Each row of a before or after table is a point. The points were changed in one or more steps. Then noise was added and the rows were shuffled. The steps act on columns, c1 being the first. What was done? A step turns or swaps two columns, mirrors them in a line or flattens them onto one, adds a multiple of one to another, or multiplies or shifts one. Angles are multiples of 10 degrees, from the lower column toward the higher: turns from -170 to 170, lines from 10 to 170 but not 90. Use the fewest steps. Two steps may share a column if one is a turn and the other turns, adds or multiplies; they go together, in the order done. Otherwise the lowest column goes first.
In the rows, zero is written as 128.

Before (13 x 2):
[[ 91 145]
 [196 101]
 [196 105]
 [167 212]
 [ 87 118]
 [101 126]
 [167 195]
 [152 155]
 [119 119]
 [172 193]
 [ 80 131]
 [183 121]
 [170 126]]
After (13 x 2):
[[118 177]
 [219 122]
 [117 133]
 [205 110]
 [118 152]
 [142  74]
 [105 163]
 [124  52]
 [202 113]
 [143  88]
 [162 118]
 [128  57]
 [131 167]]
Steps: turn c1 and c2 by -70 degrees

Before (8 x 4):
[[132 111 156 169]
 [180 142 189 166]
 [123  67 104 126]
 [ 93 141 153 175]
 [ 73 133 137 124]
 [144  57 183 145]
 [ 25 201 146  84]
 [167 112  83  82]]
After (8 x 4):
[[125 130  72 173]
 [102  65 112 130]
 [ 73 168 215 168]
 [207 144 132  91]
 [ 98 116 173 135]
 [123 131 172  79]
 [155 102 134  87]
 [170  55 148 118]]
Steps: turn c1 and c3 by -50 degrees; add -0.3 times c3 to c2; multiply c4 by -1

Before (10 x 8):
[[100  99  55 105  77  66 163 142]
 [124 151 153 124 193 188 107  16]
 [108 158  82 154 157 185  60 118]
 [132 129  61 115 151 177 202 135]
 [ 99  96 135 104 156 176  99 174]
 [119 131 220 122  48  70  83  89]
 [183 143  91 222 150 100 108 129]
 [123 102 118 145 152  86 102 143]
 [113  95 113 201 158 151 123 119]
 [100 174  90 209 196 145  95 163]]
After (10 x 8):
[[131 178  49 107  78 177 152 148]
 [150 144 124 104 155  81 110 177]
 [130 150 113 200 159  96 126 118]
 [141  91 144 124 190  71 118  17]
 [164 148 215 128  56 188 102  88]
 [ 59 125 109 217 151 162 115 128]
 [ 98 106  59 113 147  83 180 134]
 [127 161 120 143 151 152 110 146]
 [142  79  84 207 197 127 102 167]
 [130  78  78 155 158  87  79 112]]
Steps: mirror c1 and c3 in the line at 80 degrees; turn c2 and c6 by 160 degrees; multiply c7 by 0.7

Before (10 x 9):
[[ 78 158  96  28 117 128  88 163 173]
 [141 188 102  81 105 152  70 143 204]
 [106  98 117 117 114 142  59 166 141]
 [125 172 191  46 120  78 148 168 143]
 [ 48  98 128 143 147 126  71  88 117]
 [126 132 137 144 169 107 152 198 116]
 [119  97 180 139  89 132 156 160 200]
 [131 106  85 134 131 169 112 152 102]
 [ 45 163 105  93  89  68  76 103 110]
 [ 72 169 185 104  83 127 151 195 108]]
After (10 x 9):
[[131 129 137 140 166 107 126 197 115]
 [111 116  91 137 126 171 119 132 104]
 [108 198 181 100  82 128 132 175 107]
 [100 111 179 135  88 137 134 136 196]
 [ 95 120 110 131 110 142 127 127 142]
 [ 52 152 126 157 142 120 125  14 117]
 [161 165 199  48 116  82 143 194 145]
 [108 180  93  40 113 127 146 148 169]
 [173 163 101  88 109 149 133 197 209]
 [ 84 209 106 107  89  69 128  71 111]]
Steps: turn c1 and c2 by -40 degrees; add 1 times c1 to c8; flatten c4 and c7 onto the line at 170 degrees

Before (13 x 12):
[[112  73 144 137  74 116  86 126 123 141  95 108]
 [160  58 159 165  77  87 137 182 215 208 111 118]
 [215 187 148 123 124  93  87 174  98 144 100 162]
 [119 108 171 181  68 100  71  60 174 170 120 122]
 [103 147 198  87  86 105 118 139 175 169 168 148]
 [ 87 161  57 157 102  82 144 185 105 123 188 185]
 [ 92  95 115 146 150  85 170 168 231 114 130 173]
 [ 96 151 158  92 139 158  23  99 182 190 124 107]
 [159 181 107 123 129 121 149  92 101 151  92  66]
 [168 142  81  54 196  46 159  71 109 169  99  65]
 [102  88  83 112  87 183 155  54 112 128 181 160]
 [180 158 171 177  84 121  97 157 186  92 218 120]
 [114 119 186 181 173 158  52 170 105 182 112 136]]
After (13 x 12):
[[152 192 113 130 108 127  99 146  82 162 123 111]
 [103 172 155 143 135 139 167 184 172 113 225 144]
 [209 193 155 106  99 148 130  82 113 107 169 127]
 [105  91  77 153 141 125 165 200 138 166  72 130]
 [163 111 162 101  74 112 141 153 181  17 100 158]
 [118 128 170 109  93 110 198 204 163 146 166 134]
 [107 150 194 127 138  73 128 135 110  75 220 123]
 [109 175 202 134 130 179 177 131 176  92 108 156]
 [183 134 169 122 176  93 222  74 172 155 118 155]
 [167 162  84 109 164 238  48 185  84 147 143 102]
 [119  91 148 121  74 122 168 152 123  90 155 123]
 [ 95  84 117 107 135 133  96  97 221  93  97 196]
 [ 85 149  52 112 155 120 163  60 133 107  83 135]]
Steps: turn c2 and c10 by -30 degrees; turn c8 and c10 by -140 degrees; turn c4 and c6 by -120 degrees; multiply c4 by 0.4; turn c5 and c11 by -50 degrees; turn c7 and c11 by -120 degrees; flatten c9 and c12 onto the line at 30 degrees
